Every row gives one point. Before rounding, the points of a table are all equally far from one centre. They may lie mostly on one side of it. Write the centre, to within rounding.
In the rows, zero is written as 128.

Points (10 x 3)
[[134 171  85]
 [ 92 101  88]
 [ 97 146 115]
 [119 156  70]
 [144 174  90]
 [137 162  67]
 [137 164  69]
 [171 170 104]
 [126 169  89]
 [150 168  76]]
Centre: [146 117 103]

Points (15 x 9)
[[119  39 110 124 160 107 154 146 122]
 [135  48 120 153 135 154 132 134  83]
 [143  56 114 121 175 130 166 114  85]
 [113  48 135 113 173 148 171 171 115]
 [143  49 126 142 154  90 150 152 121]
 [ 99  77 121 166 196 136 149 131  88]
 [113  85 152 106 178  83 160 152  49]
 [100  84  88 105  91 127 129 119 110]
 [143  74 162 137 207 125 137 120 101]
 [142  42 121 124 174 128 130 134 121]
 [133  52 120 128 175 134 167 172  91]
 [ 96  58 154  99 150 177 177 136  95]
 [151  40 154 109 136 138 155 134  81]
 [116  91 121 167 184 163 153 163  86]
 [117  61 128 144 149 175 159 175  94]]
Centre: [113 109 145 118 142 126 140 140 103]

Points (23 x 18)
[[ 96  60 130 114 165  67 159 144 205 136 157 112 112 103 133 145 187 113]
 [104  59 138 162 191  92 172 159 184 147 161 134  81  94 130 133 173 126]
 [ 54  39 151 148 161 125 143 132 170 161 138 109  72 141 136 117 180 104]
 [ 86  89 133 151 171  99 161 138 197  98 152 113  71  66 103 151 128 118]
 [ 77  70 121 153 150  78 157 126 198 138 160 118  64 104 144 187 156 122]
 [ 90  66 132 144 176 112 146  99 188  96 161 130  88  77 119 118 179 103]
 [ 91  45 151 121 167 139 169 159 172 167 136 134 106 127 130 181 189 155]
 [116  68 121 132 166  95 132 158 168 141 183 108  76  74 150 169 179 134]
 [118  62 139 125 157 129 158 177 160 135 175 124  83  92 141 173 185  85]
 [119  53 147 166 132  88 167 162 164 119 158  84  72  83 115 175 163 140]
 [125  56 118 125 170 168 168 151 141 129 147  94  71  72 136 182 158 124]
 [122  30 136 137 176  98 156 118 179 125 158 110 124  95 154 124 189 131]
 [106  91 120 157 171 107 164 118 185 108 154 131 108  62 170 158 152 140]
 [ 90  61 132 154 189 134 148 146 179 112 158 117 103  67 126 145 177 116]
 [116  66 137 145 182 107 150 129 133 110 144 120  81 104 151 125 219 125]
 [100  69 103 129 163 125 170 184 175 137 185 134 111  89 114 153 143  97]
 [ 68  38 141 148 160 151 107 132 193 122 140 116 115 124 132 141 161 144]
 [ 95  73 119 166 167  90 167 154 157 152 128 130 126  85 139 178 165  83]
 [117  72 121 139 200 100 120 136 160 118 141 131  78 106 158 137 194 134]
 [ 81  58  88 159 170  98 170 142 161 127 131 101 103  86  83 122 148 115]
 [123  76 110 140 163 148 145 141 166  95 149  62  82  99 110 116 192 141]
 [134  79 125 152 179 107 179 146 190 131 123  56 119  92 151 179 137 110]
 [ 98  75 130 145 169 119 185 173 186 136 182  93  86  88 108 166 165 155]]
Centre: [119 101 146 130 145 122 150 112 146 148 148 107 105 129 117 143 137 124]

Points (27 x 24)
[[150  79 145  79 104 135 116 115 155 105 101 226 155 138  89 176  94 169
   75  96  96 145  98 126]
 [180  61 164 117 121 137  74 148 140 109  94 162 144 159  73 160 122 161
  131 118  94 167 130 190]
 [142  59 146  88 127 136  91  95 124 108  74 160 154 180  98 114  95 148
   40 123  71 169 140 121]
 [179  64 125 103 137 173 125 110 128 132 103 153 177 198 113 211 150 141
   76  83 122 162 119 154]
 [135  71 163  87 101 129  76 143 169 133 107 154 175 159  80 158 138 166
   40  95  91 123 114 164]
 [140  74 152  91 119 131  84 125 165 128 153 163 129 179  91 133  85 118
   90  98  59 163 149 116]
 [133  54 147 115 128 171 106 156 138 114 102 194 161 192  76 112 156 145
   92 108 127 149 141 168]
 [148  98 135  60 108 134 115 127 158 152 117 194 163 182 113 135 154 175
   66 122  93 159 116 163]
 [135 109 174 117 138  88 110 183 155 148 107 160 131 140  77 120 107 146
   60  90 162 160 119 144]
 [128  96 132 130  87 124  84 136 139 138 137 171 167 176  58  99 102 145
   74  92 102 127 137 158]
 [134  44 166 134 115 166  93 117 155 181 103 125 152 170  97 142 131 153
   75  65  98 149  97 126]
 [139  46 122  80 125 144  83 161 181 121 122 143 146 151  76 132 134 138
   61 103  86 176 137 143]
 [163  62 161  97  93 145 116 146 116 115 112 176 169 195 113 117 115 139
   67  91  93 133 110 172]
 [146  56 157  99 106 145  95 135 158 148  83 169 159 206  95 156 146 106
   93 100  88 170 160 149]
 [165  81 137 107 133 139  62 138 147  91 126 191 169 167 100 149 139 143
   33 125 123 155 102 163]
 [140  26 138 104 114 139  85 122 148  97 119 105 143 175 116 167 136 163
   60  77 127 169 147 111]
 [140  72 152 106 102 142 127 128 160 114 124 229 134 196 110 141 140 158
   52 126  96 138 150 138]
 [143  56 186  75 125 134  58 146 166 141  84 161 160 142 112 178 139 140
   99  97 106 114 149 158]
 [169  83 185  79 136 137  75 137 147 118 138 190 151 140 104 137 157 144
   42 112 112 152 137 134]
 [132  64 167  84 137 171  92 117 117 109 125 183 173 129  73 173 118 145
   40  97  89 137 139 178]
 [152  58 144 123 125 150 104  82 139 104 101 162 160 187  86 132 148 139
   45  94 141 204 116 158]
 [126  51 159 118 117 138  97 154 159 103 111 153 164 137  59 145  95 160
   74  93  88 154 123 187]
 [173  61 198  88 138 139  70 134 150 140 103 175 161 165  94 152 108 135
   59  96 107 119 108 134]
 [181  54 155 100 118 123 119 130 162 117 124 177 150 144  81 146 102 126
   31  91  75 123 105 170]
 [144  51 208  98 132 121  92 134 144 120 119 189 114 184  71 152 147 152
   50 102 101 144 148 168]
 [141  57 171 143 118 120  62 109 132 138 134 176 180 135  99 164  98 127
   96 134  91 170 123 136]
 [155  74 162 103 117 120 100 119 130 133 113 181 165 196  98 157 161 164
   41  74  68 154 130 158]]
Centre: [128  93 128 117 135 125 115 109 124 125 101 149 109 146 104 159 133 130
  88 110 117 129 124 145]

Points (27 x 24)
[[127 193  92 106 146 187 112  96 125 132 110 129 102 158 129 111 210 145
  130 117 120  74  84 143]
 [132 159 101  94 176 172 124  94 139 112  78 122  69 110 154 137 205 185
  143 167 123 113  74 154]
 [121 213  78 123 129 164 116  92 151 135  88 149  94 144 138  80 188 190
  110 133 129  95  82 140]
 [112 198 141  95 150 184 134 101 152 131  93 133 103 145 133 108 138 180
   80 127 122  33  85 131]
 [106 160  94  89 187 204 141  96 137 125 108 126 113 132 115 112 200 146
  141 169 153  81 109 162]
 [113 188  79  66 129 166 159  51 114 120 103 106  92 162 136 110 171 197
  132 151 117  97 100 144]
 [106 151  62 104 167 174  87  82 167 111  98 154 114 138 123 120 198 177
   99 142 165  94  87 149]
 [110 191  71 128 149 170 126  75 168  96  74 137 127 117 108 109 212 178
  125 152 161  92 106 113]
 [117 164  88  88 139 172 135  93 128 101  87 123 101 134 114 100 197 225
  132 135 141  76  63 154]
 [ 97 197  63 108 138 166 109  70 125 135  98 135 125 109 143 123 166 193
  112 143 138  82  61 156]
 [ 80 189 100 133 136 202 154 117 139 132 112 139 102 121 132 101 186 151
  150 157 137  70  98 160]
 [ 81 160  94  83 132 187  79  81 147 172  66 158 123 144 142 149 203 182
  134 180 158 125  79 134]
 [150 222 104 128 167 154 114 111 149 167  94 125 133 177 119 117 186 184
  125 149 164  84 135 126]
 [144 163 109 154 108 183 100  91 140 131 120 114 127 156 128 127 207 189
  119 108  90  69  86 169]
 [123 161  85 106 165 147 106  96 155  92 108 101 103 138 133 144 144 188
  139 135 126  90  74 221]
 [ 98 183 106 113 141 177 112  69 148 111 103 148 106 135 138 119 207 176
   67 143 102  80  55 156]
 [115 170  81 118 149 180  97 126 142 159 121 141  75 118 116 102 190 167
  116 167 158 112 116 177]
 [ 63 156 103 103 133 147 123  61 144 136 114 140 121 132  94 152 179 201
  119 122  69  52  86 189]
 [100 188 119 118 142 168 119  92 158 156  83 146 106 112 126  69 175 171
   91 117  95  97  89 154]
 [ 90 147  89  96 159 182 123 104 144 138 128 149 116 123  83 141 186 217
  164 158 129 100  48 150]
 [129 160  99 117 157 138  93  94  93 109  87 146  65 132 141 118 192 134
  148 126 130 112  78 144]
 [ 90 156  76  93 152 178 125 110 135  97  75 119  88 142 116 107 152 168
  131 118 171 107 104 155]
 [109 164 120 107  94 164 119  77 161 119 103 132  64 139 135 118 200 164
  104 104 171 108  78 142]
 [146 176  81 104 148 135 136 114 156 104 107 126  51 137 113 124 204 173
  104 154 115  89  78 167]
 [117 155  87  95 159 190 110 100 161 131  92 155  93 165  92  96 149 171
  126 116 108  82  63 166]
 [116 179 107  84 162 134 108  62 175 158 105 114  77 120 120 100 184 214
  147 155 121  77 110 134]
 [120 201  81  92 156 181  91 104 127 133  91 179 116 141 144 121 188 221
  135 156 144  85  86 178]]
Centre: [124 157 144 111 116 140 118  90 141 118  94 154 128 145 105 147 154 171
 128 174 125 103 115 151]

Points (30 x 24)
[[124 108 158 180 138 111 147  60 120  83 138 143 137 168  96  66 198 193
  112  97  91 106  66 126]
 [111 137 136 180 105 112 134  77 130  80 140 138 116 172  98  56 187 152
   82 102  43 146 117 106]
 [110 158 155 125 110 100 135 116 172  85 128 136 108 155 112  70 183 177
   72  84  93 115 121 158]
 [149 172 162 161 139  91 144  73 166 108 104 165 106 160 118  64 209 172
  107  79  91 126 103  88]
 [137 146 143 164 147 102 143 100 144  67 103 143 111 167 119  49 163 205
   93  78  92 125 130 138]
 [141 121 166 104 141  94 142  77 156  89 123 147 132 138  94  49 171 145
   39  92  72 143 134  98]
 [150 151 177 150 161 115 172  84 134  62 108 173 102 156 121  54 167 141
   87 102  83 152 140 127]
 [145 148 132 157 104 127 160  74 139  57 108 130  96 167  97  53 165 169
   95  77 112 141 106 124]
 [ 94 155 142 161 113 139 133  80 137  82 148 174  92 175 123  71 172 166
  108 112  84 139  98 120]
 [113 164 148 145 103 101 118  68 141  80 147 146  91 178 128  49 171 132
   88  94 112 135 104 112]
 [160 130 139 170 155  95 163  72 136  74 128 149 125 165 138  24 148 156
  113  93 110 128 141 138]
 [125 144 177 149 121 127 154  82 174  96 145 173 140 151  91  35 160 169
   88 112  74 142 136 133]
 [ 76 157 170 167 141 117 139  83 136  88 127 137 130 147 152  31 169 163
  108  94  96 121 109 142]
 [129 181 188 164 113 141 127  80 154 102 109 145 146 193 119  59 156 164
   98  79  56 131 112  98]
 [128 134 160 192 104 101 145  58 152  89  99 148 122 163 135  81 197 179
  101 113  53 139 122 102]
 [ 95 142 174 172 135 100 163  96 151  74 119 174  97 165 120  57 184 181
  143 105  84 132  99 129]
 [112 142 170 176 136 116 141  72 144  76  99 145 142 188 119  62 187 175
   90  84  67 126  75 106]
 [104 149 156 160 138 103 130  99 128  85 141 164 138 179 150  42 170 184
  120  98  81 146 118 133]
 [107 166 190 135 115 148 141  86 145  86 139 138 124 185 119  65 195 183
   92  92  89 122 126 110]
 [103 172 140 132 117  79 140  98 133  55 150 181 122 153 108  57 139 164
  108  97 125 128 115 118]
 [148 137 183 151 149 119 150  89 162  83 128 165 125 170 137  46 175 178
   94  91  80 143 142 122]
 [100 155 183 164 137 129 141  50 155  75  92 155 126 183 104  56 193 158
  101  76  95 146 126 118]
 [109 166 201 151 118 110 146  99 137  90 140 169 114 161 110  42 156 168
   92  94  71 135 100 105]
 [ 96 175 171 148  98 105 151  89 135  83 146 153 121 117 148  46 156 150
  105 113  92 126 105 117]
 [123 158 164 154 122 121 134  85 133  46 141 131 149 174 118  79 185 183
   90 109  76 155 127  66]
 [137 149 159 131 152 100 140  83 135  89 134 179  93 140  97  24 165 180
  121 105 105 100 143 133]
 [ 95 168 173 155 124 132 121  75 145 118 129 183 128 148  97  49 147 182
  115  98  90  99 128 160]
 [117 132 188 182 149 131 159  74 118  77 126 151 140 171 134  40 165 162
   80  96 127 119 130 128]
 [116 181 168 152 136 107 145  96 147  66 129 149 124 131 121  35 180 182
   92 123  93 133 124 105]
 [116 132 164 138 143 117 137  69 149  91 119 159 116 108 123  33 167 181
   95 116  88  97  77  92]]
Centre: [123 123 157 142 144 107 131 103 133 118 106 117 140 148  88 109 146 128
 134 119 106 121 125 104]

Points (30 x 24)
[[110 122 131  70 156 103 137  62 133 116  93 148 144 112 116 117 161 191
  138 203  63  76  99 149]
 [149 110  91  76 136 124 128  56 111 103 105 172 117 112 129 105 181 227
  124 138  84  89  93 127]
 [135 133 158  74 123 114 150  85 102 135  85 169 128  72 131 138 193 190
   77 184  94  93 117 168]
 [126 134 137  42 138 108 157  60 103 156  92 140 106 112 100 138 123 202
  112 150  65  77  93 126]
 [126 147 123 102 137 101 115  58 128 137  94 150 107 131 107 122 161 194
  114 224  69  92 107  98]
 [131 161 124  70 143 102 125  83 130 156  67 188  89 144 127  97 142 208
  126 154  86  91 110 134]
 [134 102 135  73 117 100  99  65 129 130  93 150  95 125 140 103 145 198
  112 181  63  72  67 124]
 [172 116 128  95 117 104 119  90 137 132  66 140 119 109 120  96 154 187
   71 188  60  84 103 103]
 [149 138 116  72  85  98 114  86  99 148  67 152 104 133 138 108 157 197
  119 161  92  78  80 104]
 [171 137 133  96 158  97 141  51 112 143  72 148  93 155 135 107 136 204
   94 159  59  70 114 136]
 [143 130 149  70 116 113 139  88 125 141 104 147 145 123 125  96 148 229
  114 189  78  66 106 117]
 [146 139 151  89 120  65 124  75 131 130 103 136 117 156 121 112 140 239
  126 183 109  94 125 141]
 [144 165 103  88  99 110  86  94 110 153  86 126 108 130 158 107 150 202
  131 180  71 119 107  99]
 [150 122 132  92 132 138 150  95 161 145  78 131 120 122 129 150 138 204
  124 136  76  73 104  98]
 [174 132 128  87 139 103 146  63 107 162  97 153 119 122 155 122 172 174
  141 180  66  78  96 103]
 [129 112 129  47 132 108 135  46 126 150  59 144 110 114 143 107 145 195
  122 173 106  79 123 129]
 [159 170 124  57 148 126 136  62 120 122 103 166 117 137 124 120 139 190
  114 182  87  82 101 104]
 [160 128 131  73 132  87 127  63 102 115  78 162 134 139 127 112 171 200
  120 173  83  60 118  88]
 [130 133 138  59 127  81 133  78 109 149 102 169 110 128 131 134 141 229
  127 179  70 100  91  85]
 [136 131  84  86 152 107 143  63 127 116  83 176  85 120 149 130 150 208
  109 147  63  89  92 114]
 [115 147 112  79 125  94 129  83 113 127  78 162 102  90 126  99 144 232
   96 181 110  91 147 139]
 [133 115 135 100 131  83 135  71 126 142  62 172 107  95 122 115 150 210
  127 187  81  83  72 136]
 [156 133 115  81 111  95 145  68 113 164  73 127 101 129 122 116 143 204
  144 156  94  67 116 132]
 [109 127 144  60 138 118 109 101 131 148 101 153 137 146 144 107 148 180
  135 214  83  82  95 108]
 [125 143 149  76 125 125 129  76 128 133 105 156 102 122 122  82 162 186
  106 200  88  65 115 102]
 [130 128 145  95 108 118 113  32 107 129  78 156 151 132 135 119 188 210
   86 162  73  76  86 150]
 [138 145 161  98 118  69 134  44 112 143 107 156 137 126 147 104 167 202
  110 177  72  62 117 121]
 [152 164 137  82 111 120 130  55  95 160  95 183 152 141 120 117 192 193
  128 176  98 109 125 115]
 [175 122 128  92 138 114 126 107 141 139  97 176 127 117 130 103 163 219
  122 185  89  85 117  96]
 [133 135  99  49 146  90 130  84 109 133  84 159 151 118 127 133 133 174
  135 189  76  66 126 139]]
Centre: [123 118 138 107 141 109 119  91  96 130 103 142 128 125 129 125 147 174
 103 143  91 125 117 132]
